Every row gives one point. The last column is the point's height on a tilted bowl or saddle (a function of degree 2), plus a little noise. Along how many of its main directions does it bend up, bend down or stay straight?

Points:
[[-10  51  37]
 [ -7  26  -9]
 [-27  18  -2]
 [ 41  35  16]
 [ 33   3 -18]
 [  5  32  -6]
 [  8  33  -5]
 [-16 -28   0]
 [-11  -5 -22]
 [-20 -60  73]
 [ 25  14 -20]]
Directions: 2 up, 0 down, 0 straight

Points, 15 rows:
[[ -1 -24  32 -22]
 [ 27 -14 -25 -22]
 [-81  -1 -32 -44]
 [ 22   3 -37 -19]
 [-28 -28  43 -11]
 [-33   8 -45 -36]
 [ 21 -12 -26 -21]
 [-27 -18  19   2]
 [-16  34 -15  15]
 [ 29 -52   3 -32]
 [-27  -4  -1   5]
 [  9 -29 -29 -37]
 [ 29  -1  33 -60]
 [-13  25   8   5]
 [-25   8 -30  -9]]
Directions: 0 up, 1 down, 2 straight

Points, 21 rows:
[[-33  -2  17 -13  12]
 [  3 -31  -3 -71  42]
 [ 53 -15  38 -16  45]
 [-39 -15 -16 -62  37]
 [ -4  26  49 -15  29]
 [  9 -21  23   5  18]
 [-26  22 -41   4  24]
 [-23  41 -32  -6  24]
 [-23  31  25 -22  17]
 [ 34  32   4  40  32]
 [  7 -51   5  -6  25]
 [  8  16   9   0   8]
 [  6  31  30  -7  18]
 [-36  16 -26 -11  17]
 [ 27   5 -16   1  14]
 [ 22  39   5  45  32]
 [  5 -34 -34  14  22]
 [  0  18  30  19  19]
 [ 27  22 -47  23  35]
 [-30 -26  41  -8  31]
 [-14  26  22  57  39]]
Directions: 4 up, 0 down, 0 straight

Points:
[[ 32  31  -6   2 -46 -66 -15]
 [-39  51  19   2  20  11 -22]
 [-26  38 -57  -3  -6 -10  14]
 [-13  29  34  41   5 -18   7]
 [ 34  -6  13  20  13 -14   1]
 [-20 -35 -24  22   3  -4  18]
 [ 26 -36  13 -30  -6  13 -33]
 [  7 -22 -19 -30  16 -52  16]
 [-52  -3   7  12 -37 -12 -37]
 [ 19 -36   2 -28 -10 -29 -14]
 [ 28 -25 -27   5  36 -33  -4]
 [ -1  52 -33   9  10  30  -2]
 [ -7 -12 -12   2  -9 -25  20]
 [ -8  22   6 -12 -22  45 -25]
 [ 40 -30  50  -9  -8 -52 -77]
 [  5  12  27  29 -46 -17  -7]
 [ -5   7  -8  51 -19   3  17]
 [ 39  57   4 -10 -64  45 -77]
 [-47  21 -27 -54 -21 -19  -6]
 [-45  -6  -9  -4 -11  -4  -2]
 [ 20  77  51  18  11 -25  12]
 [  0  59  11  19 -25  55 -28]
 [-21 -17  15 -46 -17 -16 -21]
 [ -9 -19  31  -1  -3   3  -6]
 [ 10  21  25  64  19  18  -1]
 [ 10  -8   2   8 -23 -16   9]
 [-41   2 -18 -12  33 -25   5]
 [-26   0  11 -18  -1  11   2]
 [  0   2  -7 -39  13  -9  31]
 [  0  17   7  54 -24   3  19]
 [-40 -21  18 -64  24  -3 -27]
 [-16  -7  38  25   3  18  -7]
 [ 26   3  55  29  18 -25 -21]
 [-17 -39 -29  14  11 -10  20]
 [-28 -57   6  16  30 -19  -3]
 [ 41 -29  25 -42  -1 -10 -44]
 [ 17 -13 -21  11 -45  13 -30]
 [ 40  -5   3  21  69 -27 -57]
 [ 54 -31   7 -25  10   2 -47]
 [ -7  13  10  -7   2  33  -1]
 [  4  18  30  11  30 -53 -13]
 [-58 -48 -33  16 -14   7 -19]
 [ 66   4 -19  14  28  -4 -48]
 [ 12  26 -14  23 -20  12  17]]
Directions: 0 up, 4 down, 2 straight
